Each row is a point. Before rounding, the points of a table are all equally far from one centre. They may lie mostly on one side of it. Write the centre, to within rounding.

Points (7 x 3)
[[ 54 -57  14]
 [ 35 -58  -9]
 [ 43 -15 -33]
 [ 56 -32 -19]
 [ 44 -32 -27]
 [ 59 -53  15]
 [ 50 -28 -25]]
Centre: [16 -7 24]

Points (15 x 8)
[[-53 -18 -15 -28   5  27 -31 -11]
 [-29  22 -26 -19  50   3 -10   2]
 [-60  -4 -37 -15   8  10  16  -1]
 [-30  -2  15  10  15   0 -60 -20]
 [-60 -26 -29  -6  34   1  -9  22]
 [-20 -32 -36  12  19   0 -14   4]
 [-57  14 -11 -36  -1  20  -9  15]
 [-21   2 -19 -37  36  17 -30 -13]
 [-44   2 -39   8  24 -25 -13  13]
 [-50  12 -27 -11   7 -11 -40   0]
 [-44  32  13 -21  27  30  -5  15]
 [-54  33 -12 -30  26  16 -11  -8]
 [-25 -25 -15  13  -5 -10 -40 -31]
 [-58  -8 -16   6  39  20 -18  11]
 [-41 -16 -38   0  -3   6 -19  -2]]
Centre: [-33 -12  21 -14  17 -18   3  -9]

Points (18 x 14)
[[ -1 -31  -5   0   8  -7 -16  38   1 -43  -4 -58 -25  24]
 [-12 -21   1   1 -29 -22 -12  34 -14 -50  -4 -15 -21  30]
 [-30 -23  -5  17 -15 -24 -25  35  27 -21  -1 -15  -7  38]
 [-14 -27  26  -6  17 -23 -25  10  10 -46 -28 -41 -21   4]
 [-24 -30  -9   9 -10 -39 -20   8  38 -28 -19  -7 -25  31]
 [-20 -11  18  17   5 -39   4  18  -7 -49 -27 -24 -27  33]
 [-18 -52  17   9  -5 -10 -31   6  -9 -51 -11 -18 -12  18]
 [  7 -41  21 -19   5 -28 -33   9  12 -26   1 -30 -37   8]
 [ -4 -33  12  -5  -6  -5 -23  37 -11 -52  -8 -36 -21  13]
 [-18 -30 -12 -23   3 -38 -22  -2  10 -24  -5 -44  -7   9]
 [-22 -41 -11 -17  -6 -14 -22  -6  -5 -47  -6 -25  12  16]
 [ -7 -43  -2 -25   1 -11 -10  39   9 -44 -18 -38 -15  25]
 [-29 -25  11   2 -11 -18  -8  22  -5 -52  17 -33   7  45]
 [-40 -23   6 -11  10 -10 -21  27   7 -41  -6 -51 -11  12]
 [-10 -35  -7   1   4 -14 -10  33   2 -49  -2 -60 -17  27]
 [-46 -38   9  13  15  -5 -17   7  12 -31   2 -49   9  29]
 [-31 -22  -7 -18  21 -24   8  37  33 -26   6 -37 -24  25]
 [-34 -11   4   5  24 -21 -16  14  -3 -40   0 -44   9  31]]
Centre: [ -7 -17   9   2  -2   2   7   0  13 -20  -3 -22 -18  23]

Points (28 x 24)
[[ 16   7 -17 -15   3  -6 -22 -26 -25 -23 -49  19  -7 -30  39 -25  -8  26
  -12   9  27 -38  23   4]
 [ 19 -10 -13  12  -1   4  -7 -24   6 -19 -21  43  -4 -27  27 -21  -8  30
    6  37  13 -24  21  31]
 [ 26 -16 -34  -2 -12 -19 -26  -9 -24 -19 -21   9 -19 -11  35 -19 -17  34
  -11   7  -2 -27  34  34]
 [ 24  -1 -28 -13 -12 -10 -17 -16  -7 -20 -22  15 -15 -13  16  -3 -22  36
    4  21  12 -54  25  17]
 [  9  13 -10  19 -20 -26 -28  -5   5 -15 -33  21  -7  -2  31 -12 -25   3
   10  32  30 -19  13   7]
 [ 15  16  -2  15  11  -5 -20  -5 -14 -29 -36  -1 -31 -39  21 -32   1  18
   -1  15   6 -34  31   1]
 [  5  -4 -23  -5 -22  11 -23 -22 -25 -12 -48   3 -12   8  42 -28 -27  10
    3  23   6 -13  46  19]
 [ 22  -4 -16  20 -20   0 -38  -5  -4  -7 -37  22 -13 -21  35 -24 -18  18
    9  42   0 -27  37  13]
 [ 38   0 -28  -1  -9  19 -24  13 -15 -18 -34  13 -17 -22  28 -26   4  29
   -6  39  12 -16  38  21]
 [ 17  -9  -9  20 -12 -12 -24   5 -10 -12 -41  -4 -12  -2  29 -42 -10  33
   -2  27  -8 -11  36  28]
 [ 24 -13 -20   2 -15   2 -14  -4   5 -19 -34  30 -15 -22  44 -25 -12  30
    9  27  22 -31  30  13]
 [  2   2 -20  19 -30   1 -20   1  10   4 -36  33 -11 -19  40 -48   7   6
    8  16  11 -30  26  14]
 [ 29 -25 -19  12 -26   7 -12  10 -17   3 -27  24 -13 -20  30 -51  -9  20
    6   7  -5 -33  37  40]
 [  8 -14   5   7 -34  -3 -26   6  -3  -9 -33  14 -27 -17  17 -16   8  25
    3  28  17 -18  33  21]
 [ 10   1 -18   6 -24 -10 -14 -19 -16 -28 -57  19 -18  -9  24 -11  -9  24
   12   1  -2 -20  21  18]
 [ 30 -17 -23  28 -32   6 -17  -8 -26 -11 -43   9  -2 -16  12 -30 -21  29
   14  28  24 -22  37  14]
 [ 11 -13 -20  23 -27  -3 -15  -8 -21 -12 -31  24 -11 -15  38 -24  11  33
  -17  -2  -4 -18  22  36]
 [ 22 -16 -23  13 -28   3 -14  -6  -4 -13 -54  38 -11 -12  32 -30  -5  22
   13  24   3 -30  13   4]
 [ 30  13 -23 -17   1 -12 -26 -21 -16 -17 -12  -2 -25 -22  40 -17  -4  19
    1  13  17 -31  30  25]
 [  8  10 -11   1 -15  -6  -4 -26  -5 -12 -40   4 -21 -23  40 -45 -11  15
   -2  39  14 -30  28  -4]
 [ 16  -5 -17   6   8  10  -1 -20  -9  -7 -24  22   3 -33  54 -45 -15   2
   -8  51   7 -35  33  20]
 [  9 -12  -5  10  -8  -1 -15  -3   0 -25 -48  -2   0 -45  26 -17  -5  18
   -3  -5   4 -29  45  15]
 [ 19 -10 -40  15 -39  -4 -14 -11 -13 -19 -31  19  -6 -36  34 -13  -6  25
  -13  23  -7 -16  25  15]
 [ 31 -13  -9   6 -24  -3  -7  -7   0 -20 -28  15 -24  -1  43 -41   1   5
  -15  26  14 -43  31   1]
 [ 20  -5 -18   3 -15  -9 -19  -9   2  -5 -42  33   3  -4  60 -42   3  21
    8  14   2 -36  41  12]
 [ -3   3 -20   6 -21  -8 -31 -16 -12 -19 -36  24 -30 -10  33 -19   4  12
  -16  22  -4 -25  12  17]
 [ 11 -25  -3  22   6  12  -9   5 -28  -9 -33   8 -22   3  35 -30  -2  24
  -11  38  35 -32  35  12]
 [ 33 -14 -21  27 -18   7 -28 -15 -27  -4 -32  12  -5 -26  47 -20  -2  16
    5  39  -8 -38  29   8]]
Centre: [  9  -1 -11  -2   1  -2  -2   4 -31   1  -6  22  14  -9  13 -23  -7   3
   1   9   2 -13  27  -7]
